Each row is a point. The points of each table are mixes of a few directions, plus a little noise. How many directions does each table use, and how many do they share? Where both have some left over, give the other angles between the two spaces (their principal angles), to ten degrees, smallest first.
In the rows, zero is written as 128.

First (7 x 2)
[[ 97 173]
 [103 166]
 [190  30]
 [130 121]
 [136 120]
 [100 169]
 [142 108]]
Second (5 x 2)
[[ 89 187]
 [159  80]
 [165  71]
 [131 122]
 [ 96 178]]
Directions: first 1, second 1, shared 1

First (5 x 4)
[[146 172  65  91]
 [109 150 193 179]
 [161 160 173  88]
 [125 120  95 123]
 [ 99  39 114 158]]
Second (8 x 4)
[[125 124 130 115]
 [151 159 110 209]
 [135 138 122 153]
 [148 155 112 200]
 [105  96 147  43]
 [103  92 149  33]
 [109 103 144  60]
 [151 159 109 210]]
Directions: first 3, second 1, shared 0; angles 40

First (9 x 6)
[[144 151 173 131 128 153]
 [116 136 142 113 132 131]
 [120 122 120 119 132 122]
 [160  82 103 105 155 127]
 [249 187 241 220 102 213]
 [103 122 121 100 138 118]
 [ 65 133  55 166  90  75]
 [ 81 123  87 122 120  95]
 [115  97 109  79 156 117]]
Second (6 x 6)
[[151  79 190 141 126 100]
 [ 84 213  73 113 122 168]
 [ 25 137 117 112 105  69]
 [169 129 160 134 135 153]
 [188  68 136 173 124 107]
 [152 141  91  93 155 168]]
Directions: first 3, second 4, shared 3

First (9 x 8)
[[ 48   7  59 176 200 146 134  79]
 [106  94 107 139 148 133 131 113]
 [188 212 178  94  76 116 123 163]
 [ 92  80  98 148 157 136 132 107]
 [ 65  35  74 165 183 144 132  90]
 [158 171 154 111 101 122 126 145]
 [148 158 147 117 110 124 126 139]
 [169 191 166 105  91 117 122 155]
 [177 201 172 100  85 116 124 159]]
Second (7 x 8)
[[114 148 160  92 161 116 120 142]
 [104 217 149  94 205 136  43  94]
 [127 115 159 139 107 174 117 130]
 [151  95 146  79 129 152 132  93]
 [145  88  97 142  92 111 172 132]
 [144 133 112 115 136 148 106  78]
 [114 101  74 231  64  63 211 225]]
Directions: first 1, second 4, shared 0; angles 70

First (9 x 11)
[[148 135 166 108 156 110  61 203  91 111 190]
 [127 152 147  94 149 167 107 126 130 174 142]
 [120 139 202 143 110  74  84 189  56  84 158]
 [167 137  58 122 149 157 130  68 178 120  72]
 [127 153  96 189 141 136 185 126 192 108 147]
 [ 89 189 144 117  53 186 167 134  96 171 133]
 [198  86  44  80 179 139  68 169 153 116 157]
 [ 84  59 143 146  97  78 175  93 113 134  89]
 [ 88 105 153 157 122 106 179  45 144 139  63]]
Second (11 x 11)
[[ 95 136 206  77 176 153 118 103 139 237 153]
 [ 74  85 162 111 102 129 142 109  78 156 115]
 [168 123 129 129 157  90  91 164 137 104 151]
 [ 43 116 138 144  83 180 169 106  68 117 128]
 [125 102  81 198 102  87 195  53 168  68  45]
 [ 55 106 179  71  92 173 140 106  68 214 128]
 [189 140 120 116 162  94  91 157 165 125 141]
 [ 94 137 114 184 127 149 144 140 107  54 155]
 [183 176 105 117 159 144  88 180 154 118 173]
 [196 164 120 116 172 115  84 168 174 127 160]
 [182 121  51 136  75  95 145 118 147  89  63]]
Directions: first 6, second 5, shared 4; angles 50

First (10 x 12)
[[110 150  97  95 165 131 138  97 156 147 158 154]
 [139  80 191  87  33 152 131 135 108 185 148 125]
 [118 130 117  95 116 145 136 112 138 160 157 150]
 [140 129 117  82 163 114 125 156 126 116 105 170]
 [156  86 188  84  87 120 121 167 104 145  99 136]
 [111 162 107 130 219  94 136  88 176 117 125 119]
 [156  77 215  97  82 111 121 159 108 145  90 110]
 [105 171  58 136 177 138 135  98 151 117 157 152]
 [124 149 101 228 132 131 122 131 113  74 115  81]
 [124 146  87 242 105 150 119 140  98  72 124  84]]
Second (9 x 12)
[[106 131 143 131 179 100 125 139 159 135 155 117]
 [160  76 216  42 156 111 135 110 140 171 115 153]
 [166 105 112 177 192 182 132  90  99  84 149 162]
 [121 157  95 125 111 101 119 173 121  98  76 125]
 [105 133 143 123 172  96 124 143 161 139 151 115]
 [145 101 180 120 118 103 120 161 119 124  93 111]
 [150 136 105 122  74 133 124 149  92 102  65 135]
 [ 59 181  69 170   7 152 134 102 148 179 197  77]
 [143 131  92 138 140 173 137  84 116 119 149 160]]
Directions: first 4, second 5, shared 3; angles 50

First (11 x 14)
[[102 123 117 114 110 133 127 123 139 106 131  99 136 130]
 [158 155 114  96 172 127 154 109 161 149 144 161 113 126]
 [100 120 141 106 118 130 172 132 115  95 149  90 111 114]
 [141 138 126 123 134 130 125 125 149 132 124 145 133 126]
 [ 86 106  59 157  98 132  28 114 103 142 104  94 153 182]
 [118 130 120 104 137 130 148 119 137 118 142 119 118 125]
 [146 130 175 132 123 125 160 145 135 115 128 140 130 101]
 [167 142 125 145 152 122 104 125 138 167 114 173 134 137]
 [137 131 142 149  90 134  85 143 179 108  91 138 181 120]
 [140 127 185  98 171 121 249 136  75 126 179 129  61  90]
 [115 102 107 181 105 126  55 133  74 154 102 118 141 164]]
Second (11 x 14)
[[122 140 110 107 121 133 117 118 178 111 124 125 148 127]
 [141 108 227 152 120 121 212 170  63 111 143 125  97  82]
 [133 121 161 137 126 125 155 142 104 124 133 127 117 114]
 [125 129  78 132 141 128  80 109 122 157 122 133 129 161]
 [123 132  60 128 142 129  64 101 133 161 119 134 135 170]
 [142 105 224 159 124 120 208 170  48 120 143 127  92  88]
 [118 146  75 102 126 135  86 104 194 121 118 127 156 145]
 [120 143 100 103 121 134 110 114 189 110 122 125 153 130]
 [129 120  89 148 146 124  86 115  85 170 125 136 115 164]
 [126 136 158 110 113 132 161 138 169  92 130 121 141  99]
 [128 127 128 130 129 127 127 128 124 130 128 128 127 129]]
Directions: first 4, second 2, shared 2

First (11 x 18)
[[129 117 150 114 115 177 189 168 162 105 121 140 126 108  88 158  94 128]
 [105  83 103  96 169  90 100 132  84 132 146 110 145 106 134  70 179 118]
 [165 121 119 133 129 127 131 142 142 136 119 105 137 119 136 121  74 120]
 [127 123 132 121 141 128 137 137 143 113 109 125 139 124 118 130 126 138]
 [146 104 109 119 146 108 114 139 117 137 128 104 141 113 137  97 111 118]
 [123 151 155 143  68 192 176 135 136 137 163 164  93 128 107 178 108 114]
 [ 67 165 117 151  96  97  57  50  38 176 205 164  85 169 170 118 249 115]
 [ 81 147 169 113 138 153 167 137 181  62  73 161 138 138  85 176 172 171]
 [154 123 123 129 149 113 124 137 154 117  95 106 148 125 135 121  93 138]
 [150 144 121 149 112 122 112 112 123 150 137 123 120 140 149 132 107 121]
 [160 131 111 141 139 102 101 119 128 144 118 106 137 134 154 112  98 124]]
Second (10 x 18)
[[ 97 136 141 164  95 190 191 144 122 121 209 181  94 145  90 190 142 147]
 [141 160 132 137 186 141  60 118  69 137 111 187 100 177  85 173  81 150]
 [160 125 126 108 152 109 192 142 105  84 186  79 174 112 175 107 190 142]
 [113 108 118 135 113 112  94 124 176 150  69 119 124 118 119 107  92 116]
 [ 87  71 128 101 121 137 136 162 188 127  68 123 132  85  81 101 103 111]
 [151 159 131 144 129 125 103 110 120 137 118 136 120 151 138 146 103 133]
 [132 131 151  79 119 136 115 129 126 130  77 123 128 103 122 111 119  97]
 [126 117 108 142 119  96 148 117 124 126 179  92 147 122 175  97 184 131]
 [118 123 110 140 107  99 118 106 124 144 155 104 133 123 168  97 169 118]
 [155 151 137 130 141 135 121 126 126 121 109 134 128 142 126 149  97 136]]
Directions: first 4, second 6, shared 3; angles 80

First (8 x 24)
[[106  59 133 182  82  36  52  33 182 206 143 130 183 200 144  93 172  82
  185 238 105 122 144 103]
 [126 119 128 135 123 116 117 115 135 138 130 128 136 137 130 123 134 123
  136 143 125 126 131 125]
 [133 144 126 115 140 150 146 152 115 110 123 127 116 112 124 136 118 139
  115 102 134 130 124 134]
 [145 182 124  86 163 201 187 202  86  67 117 127  85  72 116 155  95 163
   85  43 145 133 116 147]
 [147 183 123  84 165 203 188 204  85  65 116 126  84  69 116 157  93 164
   83  40 147 133 116 147]
 [106  61 133 180  84  38  55  35 181 204 143 131 182 199 142  94 171  84
  183 234 105 122 143 105]
 [115  92 131 155 105  81  88  79 156 168 137 128 155 167 136 110 151 106
  156 184 116 124 136 116]
 [145 184 123  85 165 203 189 205  84  66 115 126  84  69 116 156  93 165
   83  41 146 133 116 147]]
Second (8 x 24)
[[140 134 122 152 138 149 130 147 143 118 150 137  97 111  75 142 139 121
  106  96  78 121 131 137]
 [147 120 113 172 157 167 124 180 162 125 170 149  69  88   8 146 164 100
   82  52  16 106 139 147]
 [ 94  75 126  84 126  85 111 124 110 174  90 119 186 140 195  85 133 112
  162 163 189 125 133 108]
 [168 193 131 180 129 178 149 132 148  73 173 138  60 115  52 179 120 149
   89  91  59 133 120 151]
 [ 79  47 122  70 130  70 101 131 109 196  79 119 204 138 206  68 143  98
  171 165 197 119 138 103]
 [165 233 153 150  95 155 162  71 114  50 141 116 101 157 163 180  73 192
  127 163 164 163 104 138]
 [155 178 135 157 122 158 144 119 135  87 152 129  90 129  98 163 114 149
  109 115 101 136 120 140]
 [ 75  44 123  60 126  62 101 123 102 200  70 115 217 146 229  62 139 102
  180 180 218 122 137  99]]
Directions: first 1, second 2, shared 0; angles 60

First (11 x 32)
[[127 113 123 132 137 123 151 139  92 134 129 119  78  94 113 116 130 125
   61 135 137 101 159 140 122 133 161 137 168 130 127 145]
 [106 141 146 124 127 130  90 134 186 116 119 136 188 132 133 162 138 133
  201 117 142 165  91 132 142 127  94 121  84 113 136 137]
 [166 116 101 133 123 130 178 116  53 143 143 121  55 136 128  82 111 123
   44 143 101  81 172 117 108 128 170 136 182 150 118 105]
 [173 160 116 129  95 146 117  83 144 121 139 146 189 221 168 112  98 132
  218 122  81 149  94  81 124 121  82 116  73 146 122  56]
 [104 146 147 123 123 133  80 130 198 112 119 139 207 145 138 163 136 138
  224 114 140 173  77 127 143 126  83 116  67 113 134 130]
 [115 103 126 130 147 116 156 151  86 138 128 114  60  73 103 121 137 123
   36 137 148  96 167 154 124 133 173 141 186 126 130 165]
 [104  95 128 128 156 112 161 163  80 139 126 108  42  48  93 122 147 123
   11 140 161  90 178 169 123 133 188 145 204 120 129 184]
 [130 131 131 129 125 130 121 124 136 125 130 130 142 138 132 130 127 129
  144 126 126 133 119 123 129 126 120 126 118 127 129 122]
 [182 151 106 132  97 147 138  83 114 128 142 142 156 213 164  98  94 129
  176 130  76 129 118  80 117 123 102 119  97 154 119  54]
 [114 122 132 128 130 126 125 136 131 128 123 125 127 110 121 136 135 128
  119 129 141 128 129 139 131 128 133 130 132 124 128 142]
 [ 82 128 154 123 142 119  90 150 185 117 115 129 169  95 116 171 151 134
  168 118 163 158  99 151 143 131 111 126 103 107 139 169]]
Second (11 x 32)
[[138 146  51 136 133  90  93 121 137 101 156 136 127 150 131  96 139 114
  130  91  87 106 153 115 177 175  92 104 111 161 104 168]
 [131 122  86 162 129 132 163 117 110 140 146 127  92 129  99  85 129 130
   66 129 104  80 143 120 123 133 156 113 158 164 145 124]
 [113 118 228 121 102 173 140 125 122 135  75 149 168 110 134 159 133 145
  161 172 168 160  97 128  91  84 143 159 142  93 160  55]
 [127 144 100 128 124 107  88 123 151 101 131 144 158 145 136 121 142 122
  165 107 110 132 131 117 164 155  88 116 104 139 116 143]
 [120 122 168 120 126 144 134 134 136 136 113 125 141 119 131 152 124 135
  146 141 151 149 109 135 110 107 136 139 125 108 137 114]
 [131 120 249  71 111 150 109 139 110 121  70 141 170 110 175 194 123 131
  196 165 181 197 113 137 104  94 117 179 123  58 115  79]
 [117 131 112 138 138 127 128 131 159 136 142 117 135 129 116 132 127 132
  135 117 129 129 110 134 129 128 128 113 111 133 136 149]
 [119 114  92 154 156 136 180 138 145 171 168  84  77 117  89 122 108 136
   67 123 132 103 113 147  96 112 177 106 136 141 146 167]
 [162 110 198  58 133 124 135 145  58 133 105 111  88 107 181 169 102 114
  121 153 160 165 163 145 104 112 141 178 151  71  79 119]
 [138 156  73 132 114  92  67 112 137  78 131 167 164 158 144  96 154 114
  165  96  84 116 152 101 193 180  65 112 107 160 107 140]
 [115 124  52 187 142 132 174 120 147 156 171 110  88 131  72  80 126 136
   56 114 101  69 122 127 118 131 166  88 143 179 161 152]]
Directions: first 2, second 4, shared 1; angles 60
